Each row is a point. To make a cloud, some directions were put in groups of two or more. Within a group, all points are equally far from the middle, so they leave a hole (a ring in 2 directions, a hollow ball in 3). The other directions are filled evenly. Then the cloud was stretched, turned, moved and blurred a little. How many holes are there, and how many directions does each take, smallest first?
(in the rows, 128 means zero)

Cloud:
[[ 95 149]
 [140  79]
 [172 161]
 [138 178]
 [146  82]
 [156  89]
 [101  82]
 [168 166]
 [178 135]
 [125 175]
 [122  75]
 [114  76]
 [172 110]]
Holes: 1 (2)

Cloud (21 x 3):
[[131 136 182]
 [ 85 115 168]
 [199 115 111]
 [128 156 180]
 [143  75 139]
 [168 165 167]
 [ 97 143 176]
 [173 144 168]
 [103 132 178]
 [131  98 169]
 [123  95  65]
 [135  65 105]
 [141 103 169]
 [141  70  88]
 [117 130 181]
 [160 107 164]
 [190 103 125]
 [137  70  88]
 [ 90 172 133]
 [199 115 114]
 [126  92 165]]
Holes: 1 (3)

Cloud, 19 rows:
[[178 126 107]
 [ 80 163  72]
 [163 104 188]
 [ 83 158  69]
 [ 76 128 131]
 [ 79 176  91]
 [171  95 123]
 [129  97  97]
 [ 73 143 128]
 [111 183 135]
 [ 69 159 106]
 [178  91 165]
 [164 114  98]
 [108 133 174]
 [159  84 141]
 [136  83 155]
 [172 148 101]
 [ 69 137 102]
 [122 114  77]]
Holes: 1 (3)

Cloud (31 x 4):
[[154 105  73 162]
 [120  79 193 149]
 [ 92 137 171 155]
 [122 129  77 155]
 [106 150 189 133]
 [143 157 174 160]
 [166 106  92 123]
 [104 173 146 138]
 [170 118 150 212]
 [121 164 152 161]
 [121  91 105 179]
 [145 150 128  80]
 [200  77 139 195]
 [195 185 130 125]
 [145 135 114  83]
 [135 126 202 124]
 [189  89 127 133]
 [143 144 175 170]
 [136 169 102  98]
 [108  89 174 171]
 [ 77 136  97  98]
 [209 184 118 128]
 [127  63 184 129]
 [124 107  96 182]
 [ 98  55 132 125]
 [139 136  83 109]
 [122  84  98 128]
 [166 181 118 105]
 [165 121 181 110]
 [127 186 130 140]
 [ 95 174 119  92]]
Holes: 1 (3)

Cloud, 52 rows:
[[ 83 156 159 140 107 157]
 [105  74 139 160 174 145]
 [ 98  58 108 127 149 180]
 [123  97 187 143 150 153]
 [168 164 100 103  94 150]
 [159  69 126  78  80 176]
 [ 83 152 127  77 112  75]
 [ 72 115 140  69 141  91]
 [137 152 152  64  75 148]
 [ 96 166  65 101 168 194]
 [127 136 156 134  57  84]
 [135 110 140 183 101 119]
 [ 85 134 107 160 102 193]
 [127 176 138 139 148 175]
 [109 133 137  65  86  64]
 [144  85 183  76 144 157]
 [136 154 142  30 122 134]
 [143 120 121  63 190 154]
 [132 113 154 175 107 110]
 [118 122 118 126  55 107]
 [150  58 177  74  92 113]
 [155 154 120 155 131 187]
 [113 197 142 112 148 154]
 [ 99 163  73 102 143 119]
 [ 93 127 125 191 117 163]
 [164 161 112 152 152 125]
 [136  74 141 108 162 197]
 [115 110 145  81  60 137]
 [ 86  84 111 105 160 126]
 [110 133 104 176 107 210]
 [115 153  69 149 117 119]
 [122 138 148 117 218  97]
 [131 177 101 159 180 164]
 [127  71 135 184 149 160]
 [140 162  97  65 122 130]
 [145 166  82 143 121 119]
 [103 134 135  48 134  65]
 [161 107 181 145  99  68]
 [169 170 116 133 121 108]
 [139 144  90  91 110 186]
 [135 162 140 134 211 130]
 [155 100 158  54 147 161]
 [ 80 150  57 144 138 134]
 [ 83 165  80 107 144 112]
 [ 82  85 132  97 157 122]
 [121 187  95 147 169 161]
 [187  99 117  91 174 129]
 [178  85 127 183 100 106]
 [148 156 141 116  83 166]
 [124 109 130  79 185  90]
 [175 131 126 160 153 187]
 [152  89 133 194 116 192]]
Holes: 2 (2, 2)

Cloud, 51 rows:
[[144 113 104  70 157 153]
 [137 100  84  81 124  97]
 [150 151 167  78 148 153]
 [135  67 119  92 137 155]
 [151 116 150  84 162 172]
 [105 123 125  72 127  74]
 [141  74 122  83 147 196]
 [137  76  90 108 180 106]
 [164 100 113 183 151 189]
 [114 144 137 174 140 142]
 [148 126 147 159  81  74]
 [116 148 169 173 117 159]
 [141 146 131 115 201 190]
 [134  79  86 164 121 123]
 [ 69 146  85  98 116 132]
 [132 121  83  51 183 199]
 [144 126  53 154 126 141]
 [113 158 100 149 152 132]
 [147 159 129  73 173 178]
 [156  96 149 154 109 101]
 [148 112  75 141 111 114]
 [127  88 130 111 138  51]
 [150 132 183  93 127 123]
 [122 139 124  52 145 150]
 [123 164  70 131 178 179]
 [102 101 135 190 108  99]
 [122 133  89  74 156 105]
 [118 124  82 116 190 132]
 [155  96  79 194 174 199]
 [118 124 131 178 177 140]
 [165 156 107  62 118 223]
 [160 117 104  94 129 196]
 [ 85 154 117  45 129 144]
 [132  78  88 124 226 173]
 [113  92 104 175 118 131]
 [116 111 135 200 144 130]
 [104 152 167  65 121 115]
 [110 131 171 189 149  91]
 [137 163 136 177 166 176]
 [ 95 111 106 133  85 138]
 [138 153 136 192 172 149]
 [160  94 117 173 128 128]
 [125 177 121 166 108 114]
 [114 158 128 120  92 193]
 [131 193 114  43 157 192]
 [169 146 117 218 157 147]
 [112 191 128 121 114 187]
 [149 193 106 133  92 155]
 [111 120  96 177 116 106]
 [167  78 114 102 191 212]
 [109 151 122 139 156 185]]
Holes: 1 (2)

Cloud (75 x 8):
[[101  94  96 127 163 131 177 156]
 [102 171  80 140 182 138 127 125]
 [133 139 179  72 114  89 131 121]
 [138 152  98  29 138 147 120 112]
 [163 145 147  77 172  94 150 191]
 [197 100  83 131 154 110 135 171]
 [139 143  75 130  66  93 153  58]
 [155 106  92  75 165 134 173 196]
 [165  90 112  61 174 119 132 158]
 [116 124 168 137 134 199 166 167]
 [150 152  78  50 106 146 152 178]
 [ 80 181  62 161 136  92 123  85]
 [117 153 115 143 177 147 145  82]
 [155  96 138 108 139 114 123  80]
 [ 82 140 144  41 122 163  88 140]
 [ 98 104 162 173 126 139 140 148]
 [158 118 172 102 161 113 133 102]
 [124 123 191 109 130 193 115 173]
 [162 132  79 143  68  79  74 103]
 [111 135 126 154  80 128 108  49]
 [112 196  85 123 102  73  73  83]
 [141 148 136 108  69 126  65 101]
 [136 127 151 135  80  89 144  79]
 [139 116 187  78 135 198 179 162]
 [167 146 153  88 106  68  92 122]
 [143 101 110 161 119 174 179 165]
 [197  96 125  93 145 169 137 145]
 [168 129 156  88 104 198 173 161]
 [152 106  84  75  60 115  91 129]
 [ 83 171 160  84 184 132 133 111]
 [151 101  99 117  50 111 134 165]
 [123 113 122 192 109  89 131 151]
 [158 153 163  71 169 125 151 208]
 [178 117 131  63 141  91 165 163]
 [ 95 155 169 151  93  93 128  93]
 [105 144 139 108  87 113  54 142]
 [ 93 109  77  90 154 111 122 103]
 [ 76 162  86 162 124 133 154 148]
 [146  88 107 170 170 113 132 134]
 [ 82 156 107 106  62 100 153 105]
 [118 174  86  95 114  45  78 119]
 [103 100  94  81  52 137 143 137]
 [125 106 147  84  70 186 180 121]
 [121 116 160 122 188 105 108 122]
 [131 167  99 137  71  99  76  66]
 [115 165 140 132 102  79  74 161]
 [119 171 186  56  88 152 132 124]
 [177  83 127 126 163 154 164 160]
 [ 92 149 101 132 196  93  84 130]
 [100 104 165 149 125 128 158 100]
 [113 133 128 123  45 180 156 120]
 [120 150  78  64 151 104 115  78]
 [151 127 165 141 123 150 118 195]
 [ 56 158 157 140 151 144 116 155]
 [175  78 102 101 160 142 171 148]
 [ 97 116 138  97 130 184 175 202]
 [130 166 163 117  84  78 109 143]
 [ 84 123 134  70 148 175 140 203]
 [116 170 110  92  75 121  62 105]
 [ 98 169 152 153 184 125 154 126]
 [ 72 143 186 126 160 139 118 120]
 [153  88 138 106 179 146 113 176]
 [194 153 156  81 147 145 132 123]
 [120 138 107 110  46 174 137  96]
 [119 139 159 106 152 130 189 104]
 [115 164 165  32 110 142  84 129]
 [110 175 179  44 145 123 125 117]
 [106 139 129  90  83 175 144  72]
 [127 166 126  29 111  93 107 148]
 [142 129  56 189 150  83  96  97]
 [146  84 143  46 103 136 115 155]
 [176 186 146 127 134 111 127 137]
 [133 106 112  82  64 176 167  96]
 [165 135 104 121  78 105 169 177]
 [126 157 115  44 152 190 133 167]]
Holes: 2 (4, 4)
